Each row of a before or after table is a point. The points were changed in one or more steps. Then noise was added and the rows were shuffled. The steps act on columns, c1 being the first. What was done? A step turns or swaps two columns, mirrors them in a line or flattens them onto one, adds a multiple of one to another, or multiplies or shifts one. Angles are multiples of 10 degrees, from the lower column toward the higher: turns from -170 to 170, lines from 10 to 170 but not 90. Use the fewest steps. Two steps may share a column if one is a turn and the other turns, adds or multiplies; they go together, in the order done. Otherwise the lowest column goes first.

Before:
[[  7 -10  37]
 [121  62  14]
 [-34  -4  -4]
 [-37   5  -4]
 [-31  11 -11]
 [ 28  -3  -2]
 [-30  28   8]
 [-25  12  27]
 [-40  -6  46]
 [ -8 -11 -14]
 [-10   2  26]
 [  2  12 -11]]
After, 12 rows:
[[ 12  25  -3]
 [-16 -35  -5]
 [115  73  14]
 [-20 -28  -5]
 [ -4  14  38]
 [  8 -41   7]
 [-15   2 -13]
 [-26 -32  45]
 [  0 -27  25]
 [ 12  -5  -9]
 [ -5 -32 -12]
 [ -5  -9  26]]
Steps: mirror c1 and c2 in the line at 30 degrees

Before, 14 rows:
[[  0  38 -19 -43 -17  46   3 -35  30]
 [-23  11 -23  -6  12 -18 -34 -40 -29]
 [ 31  64   0  46  11  -8  17 -16  18]
 [ 25  51 -23 -24 -26  31   5 -33  13]
 [-31  -4  10 -11  -6  45  16 -27  19]
 [-20  11   6 -56  27  53  43 -27   6]
 [ 37 -41  12 -45  43 -12   5 -17 -26]
 [-34  -4 -35   2  21  49 -29 -33  47]
 [ 21 -21  40 -26  24 -21  39 -23  24]
 [ -3  18 -51 -16  19  -6   8 -39 -31]
 [ 17 -11 -30 -40 -15 -32   2  25  23]
 [  5   4  31 -60 -32  38 -32  45  -2]
 [ 37  -1 -44  -7   5  22  16 -45 -24]
 [ 20  34  -2 -57 -54  36 -22  -5   7]]
After:
[[  5   3  33 -62 -31  39 -33   7  -2]
 [ 24  58 -22 -23 -26  31   3 -65  12]
 [-20  15   5 -56  28  53  42 -81   7]
 [-24  -9 -23  -5  11 -18 -35 -22 -28]
 [ 20  38  -1 -57 -55  36 -22 -40   8]
 [ 37 -19 -44  -5   6  22  17 -65 -24]
 [ 31  77   1  46  11  -6  16  -7  19]
 [  2  58 -19 -43 -16  44   2 -82  28]
 [ -2  -3 -51 -17  20  -6   8 -33 -31]
 [-31   8  10 -11  -5  46  16 -72  19]
 [ 17   5 -30 -40 -15 -34   1  56  24]
 [ 35 -57  12 -44  42 -11   4  -6 -25]
 [ 22  -4  39 -25  25 -22  38  -3  21]
 [-35  26 -36   3  21  49 -30 -82  47]]
Steps: add 0.7 times c9 to c2; add -1 times c6 to c8

Before, 8 rows:
[[ 58   8 -16 -58  27  48  26 -35 -64 -32 -45  20 -26  14]
 [-39 -47  -1  23 -17  -9  18 -14  12  23  -3   6 -43 -31]
 [-47 -56 -32 -16 -13 -22  31  19  30   9  19  16 -11  40]
 [-20 -49 -11  23 -22   0  56 -17  29 -17 -21  -6 -39   7]
 [ 48  -1  -6  12  -2  30 -42 -17  32 -28 -12 -55  35 -35]
 [ 26  16 -45  21  61  -1   8 -21  32  49 -18 -45 -19 -56]
 [-31 -29   1  -6 -25   1  13 -22   8  -1  -3 -54 -50  -1]
 [ 79   8 -38  -4 -19  34 -21 -10  60  19 -56  -4  -6 -25]]
After (8 x 14):
[[  1 -49 -10  20  26   3  51 -22  34 -20 -22  -6 -37   5]
 [-17   9 -18 -56 -60  45  25 -44 -62 -31 -42  19 -23  13]
 [-30  -1  -8  14 -37  29 -40 -22  33 -27 -12 -51  38 -35]
 [  4 -29   4  -4  45   0  11 -27   8  -3  -5 -54 -48   1]
 [  8 -47  -5  27  40 -12  18 -16  15  27  -5   3 -44 -32]
 [-61   5 -34  -3 -49  37 -21 -13  60  19 -54  -3  -6 -29]
 [ 31  20 -45  20 -64  -1   9 -23  31  46 -14 -48 -18 -53]
 [ 20 -55 -30 -20  43 -22  28  28  31   9  20  16 -11  37]]
Steps: turn c1 and c5 by -130 degrees; multiply c8 by 1.3
